Every row gives one point. A path goes straight from each point to the next, and from the last back to the first. The post is the endless flat space through its rows: a point in 2 columns, a line in 3, a plane in 4, and so on, so that a path can go around it. How many times does the path go around the post? Going back the other way cancels.
In the rows, zero is written as 128.

Post, one row:
[[118, 115]]
Path:
[[155, 111],
[130, 90],
[117, 80],
[134, 100],
[130, 123],
[177, 83],
[114, 88],
[88, 129],
[112, 138],
[149, 132],
[147, 77],
[163, 104],
[168, 100],
[108, 60],
[94, 119],
[64, 97],
[149, 79],
[120, 94],
[73, 104],
[95, 180],
[136, 136],
[146, 78],
[110, 60],
[80, 77],
[100, 129],
[122, 144]]
Times around: 3

Post (5 x 6):
[[111, 119, 132, 156, 87, 131],
[97, 107, 133, 142, 127, 122],
[161, 130, 155, 126, 160, 184],
[142, 134, 92, 153, 119, 99],
[105, 162, 133, 149, 171, 138]]
Path:
[[115, 98, 158, 99, 122, 107],
[110, 62, 128, 117, 96, 129],
[89, 42, 145, 154, 118, 171],
[134, 144, 63, 138, 142, 121],
[140, 74, 40, 156, 82, 96],
[169, 176, 111, 157, 196, 139],
[130, 161, 154, 171, 82, 143],
[134, 185, 117, 132, 157, 129],
[55, 111, 129, 132, 140, 153],
[132, 146, 102, 143, 172, 136],
[163, 109, 104, 143, 146, 125],
[123, 111, 151, 185, 149, 128],
[120, 142, 137, 145, 109, 112],
[138, 142, 136, 104, 168, 148],
[111, 104, 107, 149, 137, 158],
[110, 190, 126, 180, 216, 191],
[155, 89, 155, 151, 185, 123],
[155, 174, 115, 146, 160, 114],
[87, 177, 124, 125, 199, 128],
[128, 195, 94, 179, 115, 185],
[128, 142, 118, 147, 201, 118],
[102, 65, 203, 147, 155, 140],
[120, 70, 125, 190, 57, 121],
[135, 166, 145, 171, 85, 148]]
Times around: 4

Post (10 x 11):
[[118, 92, 124, 150, 133, 98, 170, 100, 117, 130, 103],
[132, 92, 141, 146, 141, 150, 169, 108, 141, 97, 135],
[164, 164, 151, 156, 129, 111, 155, 185, 141, 89, 117],
[101, 92, 111, 90, 150, 91, 187, 80, 139, 168, 127],
[101, 80, 175, 97, 111, 135, 121, 125, 130, 114, 124],
[128, 94, 73, 163, 107, 125, 127, 127, 150, 87, 104],
[184, 163, 174, 101, 143, 142, 56, 163, 120, 138, 147],
[129, 120, 143, 153, 157, 152, 81, 174, 124, 103, 125],
[155, 132, 138, 140, 88, 127, 117, 157, 94, 147, 145],
[124, 133, 128, 108, 137, 108, 116, 108, 128, 118, 165]]
Path:
[[132, 131, 103, 96, 114, 107, 50, 131, 157, 76, 156],
[140, 97, 142, 146, 106, 140, 131, 176, 134, 137, 124],
[151, 129, 208, 154, 75, 103, 136, 146, 115, 128, 92],
[85, 147, 120, 130, 155, 103, 131, 138, 148, 82, 97],
[146, 153, 192, 121, 116, 142, 132, 163, 93, 93, 117],
[184, 143, 105, 79, 151, 123, 168, 112, 173, 114, 163],
[117, 51, 126, 133, 175, 165, 204, 94, 141, 110, 50],
[177, 217, 169, 105, 178, 157, 115, 156, 117, 158, 194],
[117, 83, 134, 136, 125, 98, 149, 95, 152, 146, 98],
[74, 26, 184, 109, 90, 91, 180, 96, 138, 98, 107],
[192, 144, 166, 112, 150, 95, 140, 152, 79, 173, 150],
[157, 121, 144, 102, 118, 73, 185, 139, 120, 150, 131],
[180, 124, 146, 108, 125, 97, 132, 123, 182, 103, 114],
[151, 103, 151, 133, 118, 130, 110, 168, 120, 103, 188],
[149, 149, 191, 85, 151, 119, 105, 147, 97, 153, 169],
[144, 121, 138, 130, 52, 125, 196, 156, 140, 82, 86],
[168, 84, 147, 129, 176, 160, 166, 97, 120, 146, 100],
[132, 77, 78, 79, 48, 62, 249, 89, 173, 81, 135],
[140, 131, 119, 88, 133, 95, 169, 127, 157, 91, 107],
[119, 110, 170, 91, 161, 126, 132, 65, 127, 110, 115],
[95, 152, 28, 146, 132, 117, 121, 149, 184, 89, 155],
[160, 154, 145, 151, 114, 113, 119, 175, 182, 40, 113],
[182, 129, 165, 66, 93, 61, 150, 138, 128, 146, 141],
[126, 126, 99, 130, 46, 36, 82, 124, 106, 101, 130],
[194, 140, 159, 109, 157, 78, 121, 112, 116, 172, 150],
[116, 53, 143, 101, 172, 156, 128, 94, 165, 96, 111],
[167, 120, 142, 94, 149, 165, 129, 91, 138, 105, 156],
[148, 131, 171, 130, 129, 149, 98, 152, 87, 156, 123],
[72, 101, 124, 120, 89, 126, 94, 145, 120, 130, 153],
[175, 144, 141, 135, 135, 132, 182, 147, 136, 146, 163]]
Times around: 2

Post (17 x 18):
[[152, 133, 133, 137, 101, 116, 102, 152, 88, 159, 114, 137, 95, 122, 165, 177, 165, 139],
[119, 122, 196, 65, 146, 159, 108, 116, 155, 143, 129, 118, 151, 140, 77, 144, 128, 117],
[187, 143, 112, 129, 157, 126, 113, 136, 135, 143, 92, 121, 79, 150, 138, 189, 188, 127],
[140, 155, 184, 129, 151, 177, 131, 113, 162, 171, 119, 139, 136, 182, 117, 115, 116, 122],
[103, 103, 180, 125, 141, 150, 146, 139, 153, 112, 160, 104, 172, 156, 105, 141, 176, 95],
[115, 117, 108, 162, 125, 112, 131, 134, 132, 129, 100, 134, 68, 60, 169, 122, 130, 120],
[120, 90, 79, 176, 114, 126, 104, 86, 97, 135, 66, 142, 126, 100, 174, 95, 118, 141],
[165, 117, 121, 144, 144, 100, 91, 130, 99, 182, 126, 158, 95, 122, 92, 183, 153, 116],
[83, 126, 141, 68, 124, 176, 154, 124, 163, 163, 183, 131, 165, 164, 118, 164, 134, 106],
[133, 106, 126, 130, 130, 123, 100, 153, 128, 118, 152, 130, 87, 177, 127, 162, 110, 143],
[82, 162, 161, 111, 174, 164, 146, 88, 173, 141, 170, 109, 163, 158, 117, 161, 152, 157],
[129, 141, 70, 144, 104, 139, 130, 160, 116, 104, 107, 148, 110, 81, 115, 99, 149, 174],
[139, 125, 174, 87, 176, 150, 147, 153, 148, 165, 154, 70, 161, 155, 109, 151, 121, 150],
[125, 111, 95, 186, 64, 160, 121, 118, 137, 138, 113, 107, 88, 98, 133, 127, 138, 127],
[187, 155, 138, 159, 139, 118, 129, 122, 44, 123, 144, 115, 91, 123, 124, 164, 142, 88],
[137, 128, 97, 187, 108, 188, 83, 147, 117, 132, 123, 130, 142, 66, 176, 98, 126, 135],
[119, 160, 78, 184, 86, 107, 85, 119, 130, 126, 83, 119, 142, 93, 175, 91, 122, 111]]
Path:
[[99, 82, 151, 147, 84, 94, 106, 108, 111, 128, 195, 112, 172, 152, 123, 157, 93, 64],
[65, 73, 63, 109, 118, 133, 177, 54, 117, 213, 140, 185, 163, 146, 116, 81, 114, 131],
[140, 119, 125, 107, 112, 114, 58, 120, 122, 149, 92, 149, 119, 85, 82, 117, 196, 151],
[202, 108, 128, 131, 158, 135, 116, 143, 126, 127, 116, 95, 189, 134, 101, 111, 140, 144],
[152, 151, 99, 136, 135, 173, 113, 134, 94, 117, 139, 168, 178, 105, 53, 134, 99, 184],
[82, 117, 100, 163, 118, 145, 135, 150, 119, 156, 145, 111, 190, 98, 111, 153, 189, 169],
[41, 128, 85, 92, 71, 121, 181, 158, 90, 133, 205, 184, 119, 121, 61, 133, 157, 66],
[107, 125, 111, 119, 138, 121, 100, 163, 206, 121, 112, 74, 121, 83, 130, 123, 152, 181],
[154, 116, 158, 142, 157, 116, 90, 154, 112, 97, 171, 111, 157, 130, 139, 148, 137, 153],
[148, 93, 137, 132, 75, 121, 94, 158, 110, 106, 128, 173, 72, 72, 70, 169, 157, 40],
[147, 177, 138, 148, 190, 130, 122, 102, 92, 179, 115, 124, 145, 119, 151, 207, 141, 93],
[128, 163, 153, 190, 136, 190, 130, 109, 83, 86, 174, 50, 141, 139, 125, 119, 144, 141],
[137, 95, 132, 116, 153, 152, 102, 116, 202, 157, 107, 119, 124, 147, 81, 78, 146, 167],
[197, 88, 149, 207, 55, 179, 64, 143, 81, 134, 98, 164, 122, 131, 164, 94, 116, 89],
[133, 81, 121, 130, 115, 129, 145, 175, 184, 169, 83, 164, 98, 64, 186, 105, 123, 157],
[131, 92, 135, 122, 113, 139, 126, 104, 153, 175, 102, 114, 88, 126, 135, 115, 124, 152],
[184, 116, 143, 151, 157, 138, 75, 61, 119, 138, 78, 100, 158, 199, 90, 117, 136, 79],
[103, 122, 126, 124, 109, 161, 155, 133, 122, 126, 139, 126, 134, 150, 98, 154, 183, 92],
[100, 177, 95, 177, 60, 94, 180, 131, 154, 176, 126, 82, 95, 152, 190, 213, 158, 76],
[190, 125, 119, 172, 73, 156, 95, 127, 72, 165, 124, 122, 68, 135, 181, 193, 126, 123],
[128, 160, 124, 143, 159, 95, 139, 152, 179, 166, 148, 88, 135, 127, 148, 140, 144, 133],
[177, 105, 172, 141, 145, 157, 67, 167, 163, 215, 116, 124, 75, 123, 190, 131, 135, 149],
[242, 130, 105, 178, 152, 109, 79, 172, 156, 154, 57, 138, 57, 68, 132, 137, 148, 166],
[131, 116, 113, 131, 48, 127, 83, 186, 140, 154, 115, 125, 89, 85, 169, 163, 96, 125],
[104, 112, 112, 118, 161, 120, 181, 174, 106, 100, 133, 131, 73, 154, 116, 145, 68, 176],
[112, 129, 99, 136, 77, 163, 62, 175, 137, 79, 134, 149, 126, 112, 78, 90, 128, 134],
[114, 102, 192, 55, 107, 139, 95, 183, 139, 112, 186, 119, 98, 91, 71, 136, 135, 157],
[131, 100, 169, 120, 154, 123, 140, 67, 114, 157, 130, 172, 91, 117, 122, 171, 153, 54],
[118, 125, 141, 100, 69, 99, 133, 113, 98, 99, 146, 104, 116, 127, 90, 178, 102, 107]]
Times around: 2

Post (17 x 18):
[[114, 164, 146, 135, 157, 111, 149, 160, 102, 133, 149, 122, 126, 109, 107, 148, 97, 94],
[151, 131, 163, 113, 157, 92, 120, 135, 108, 140, 132, 145, 134, 145, 107, 180, 117, 98],
[97, 141, 123, 142, 66, 72, 127, 118, 147, 124, 123, 162, 146, 118, 61, 94, 106, 151],
[124, 148, 113, 135, 132, 163, 128, 148, 129, 130, 121, 129, 123, 133, 98, 138, 174, 130],
[103, 111, 178, 154, 109, 128, 145, 130, 112, 121, 139, 167, 124, 86, 125, 138, 116, 126],
[145, 125, 96, 141, 139, 134, 148, 90, 141, 164, 135, 122, 142, 99, 145, 119, 84, 202],
[119, 102, 117, 131, 148, 150, 103, 91, 144, 109, 124, 148, 94, 122, 75, 150, 141, 91],
[147, 140, 134, 201, 119, 174, 184, 206, 168, 131, 75, 97, 135, 181, 158, 58, 146, 109],
[140, 111, 123, 96, 114, 119, 157, 158, 118, 105, 135, 108, 142, 45, 133, 158, 120, 101],
[122, 120, 93, 146, 60, 110, 187, 116, 103, 118, 133, 94, 138, 136, 149, 193, 132, 177],
[144, 63, 151, 203, 212, 128, 146, 105, 75, 166, 93, 160, 77, 186, 38, 103, 139, 195],
[148, 110, 110, 121, 103, 138, 112, 97, 120, 118, 172, 103, 63, 149, 58, 159, 159, 151],
[102, 144, 139, 117, 122, 126, 133, 158, 135, 95, 135, 127, 107, 134, 137, 110, 129, 148],
[80, 63, 124, 124, 131, 180, 108, 106, 139, 151, 155, 116, 141, 125, 132, 136, 141, 135],
[214, 123, 74, 85, 61, 107, 146, 61, 32, 126, 154, 104, 60, 173, 99, 180, 139, 83],
[97, 139, 160, 92, 151, 136, 174, 152, 152, 112, 146, 142, 134, 100, 118, 148, 131, 108],
[97, 105, 147, 139, 144, 143, 143, 124, 117, 84, 150, 143, 171, 123, 112, 150, 114, 134]]
Path, 29 rows:
[[102, 100, 200, 218, 106, 74, 100, 145, 140, 81, 144, 123, 107, 184, 56, 150, 148, 120],
[139, 90, 123, 146, 85, 148, 134, 68, 141, 102, 103, 124, 77, 138, 100, 92, 135, 125],
[76, 180, 122, 99, 126, 156, 169, 133, 169, 87, 110, 127, 135, 89, 141, 140, 99, 156],
[138, 121, 160, 148, 148, 151, 123, 138, 181, 166, 139, 156, 102, 173, 83, 108, 116, 151],
[125, 36, 94, 131, 103, 205, 189, 140, 97, 108, 121, 117, 116, 112, 160, 65, 152, 121],
[152, 79, 85, 203, 163, 102, 172, 134, 163, 169, 86, 107, 91, 150, 106, 37, 104, 144],
[116, 125, 103, 162, 43, 132, 224, 114, 98, 119, 111, 113, 129, 153, 144, 61, 145, 141],
[72, 134, 182, 188, 111, 154, 129, 141, 118, 139, 185, 128, 76, 135, 130, 105, 141, 37],
[159, 118, 152, 86, 172, 106, 94, 88, 107, 103, 181, 95, 112, 137, 152, 174, 79, 130],
[143, 137, 125, 133, 81, 119, 111, 167, 134, 118, 75, 135, 108, 116, 106, 120, 168, 145],
[180, 214, 84, 173, 129, 154, 149, 168, 161, 153, 75, 143, 149, 117, 111, 122, 135, 121],
[188, 167, 178, 135, 171, 81, 106, 168, 99, 126, 122, 188, 78, 104, 96, 132, 121, 130],
[118, 151, 104, 102, 167, 150, 120, 78, 145, 119, 181, 136, 136, 204, 93, 165, 158, 187],
[135, 114, 110, 176, 170, 121, 80, 75, 114, 120, 154, 108, 177, 76, 119, 198, 89, 120],
[152, 97, 159, 159, 115, 134, 145, 108, 80, 142, 149, 110, 96, 161, 91, 180, 140, 127],
[120, 138, 159, 78, 104, 118, 158, 144, 191, 146, 144, 133, 132, 107, 138, 125, 100, 169],
[136, 187, 108, 83, 117, 184, 160, 131, 179, 186, 165, 124, 132, 171, 160, 118, 142, 123],
[176, 59, 71, 101, 112, 120, 154, 151, 74, 112, 145, 83, 114, 114, 64, 83, 155, 112],
[110, 138, 144, 111, 135, 96, 125, 92, 139, 115, 150, 155, 171, 88, 97, 223, 132, 61],
[128, 136, 129, 167, 147, 109, 88, 134, 103, 151, 72, 153, 109, 68, 85, 103, 129, 103],
[63, 195, 154, 88, 161, 142, 163, 128, 161, 99, 121, 142, 119, 202, 69, 159, 132, 117],
[123, 119, 119, 110, 83, 145, 137, 132, 173, 99, 155, 107, 113, 161, 169, 77, 50, 110],
[76, 187, 102, 122, 79, 91, 118, 111, 215, 127, 185, 147, 182, 163, 106, 156, 80, 126],
[124, 117, 174, 106, 139, 80, 160, 145, 108, 120, 212, 108, 8, 78, 95, 113, 97, 142],
[140, 76, 84, 151, 119, 114, 141, 51, 84, 106, 154, 95, 125, 144, 83, 106, 84, 115],
[111, 154, 132, 186, 125, 167, 125, 152, 146, 105, 114, 97, 152, 79, 87, 153, 114, 133],
[162, 143, 117, 156, 142, 143, 176, 187, 99, 97, 77, 112, 93, 110, 135, 144, 125, 106],
[124, 146, 161, 124, 116, 154, 135, 214, 164, 144, 119, 124, 107, 73, 178, 94, 137, 108],
[110, 115, 126, 114, 183, 124, 126, 165, 115, 84, 170, 127, 177, 136, 109, 213, 152, 74]]
Times around: 5
